Each row is a point. The points of each table are mixes of a few directions, plus a little noise. Count the directions of each table, and those that both share. Where both have some left over, give the other angles between the two spaces (their principal angles), to ten degrees, smallest first.

First:
[[  3.4 -20.8]
 [  1.5  -8.7]
 [ -3.0  19.2]
 [ -2.4  17.0]
 [ -3.9  25.4]
 [  7.6 -45.8]
 [ -1.8  12.1]]
Second (5 x 2):
[[ 11.0  -9.4]
 [-13.9  11.8]
 [-15.0  12.8]
 [-13.7  11.8]
 [ 31.6 -26.9]]
Directions: first 1, second 1, shared 0; angles 40

First:
[[  4.1  -2.1  -2.7   6.7]
 [ 14.0 -20.3  28.6  -9.6]
 [-34.5  25.2  -5.6  21.5]
 [ -0.9   9.4 -24.1 -14.4]
 [ 14.8 -20.8  28.2 -14.0]
 [  1.2   8.5 -24.3   9.7]]
Second, 6 rows:
[[ -5.8  -2.3  15.8  -8.6]
 [-11.0  -5.9  33.3  24.8]
 [ -8.6   7.3  -4.0 -35.2]
 [ 17.8  -1.1 -27.3  -3.0]
 [  1.8  -9.1  19.9   4.6]
 [  5.5  10.9 -37.8  17.9]]
Directions: first 3, second 3, shared 3

First, 7 rows:
[[  2.6 -13.4   8.9  -2.7   6.1  -1.2  15.3   4.9  -0.1]
 [  0.1 -16.0  13.7   3.7  -0.5  -0.6  24.3   5.9  -0.5]
 [  9.5 -16.3  22.7 -20.2  13.2   7.0   5.9   4.6  -8.1]
 [ -1.1 -12.7 -33.5  11.4  20.6 -23.3  19.4   8.9  21.4]
 [  6.4   2.0  20.4 -19.0   1.2  13.3 -15.2  -3.2 -12.9]
 [ -5.1  49.5 -36.4  -0.9 -10.6   3.1 -65.7 -18.4   0.4]
 [-12.7   7.2   4.1  28.3 -30.2   1.1  16.1  -2.4   0.1]]
Second (7 x 9):
[[ 10.6 -43.8  15.9 -17.7 -16.7   0.3   0.8  -7.4   3.1]
 [ -6.0 -25.5   2.8 -22.7  -7.6  16.2  -3.5  10.1  -6.0]
 [ 16.7 -44.0  18.4 -11.9 -17.4  -7.2   3.6 -13.5   6.7]
 [ -9.2  26.0 -10.5   7.2  10.1   3.9  -2.1   6.8  -3.6]
 [-30.7  48.5 -26.0   2.7  21.2  22.9  -7.5  27.5 -14.6]
 [  5.9  36.0  -5.0  28.8  10.5 -19.1   4.3 -10.5   5.8]
 [ 12.0   3.8   5.5  14.1  -1.0 -16.6   4.0 -13.5   7.1]]
Directions: first 3, second 2, shared 0; angles 50, 70
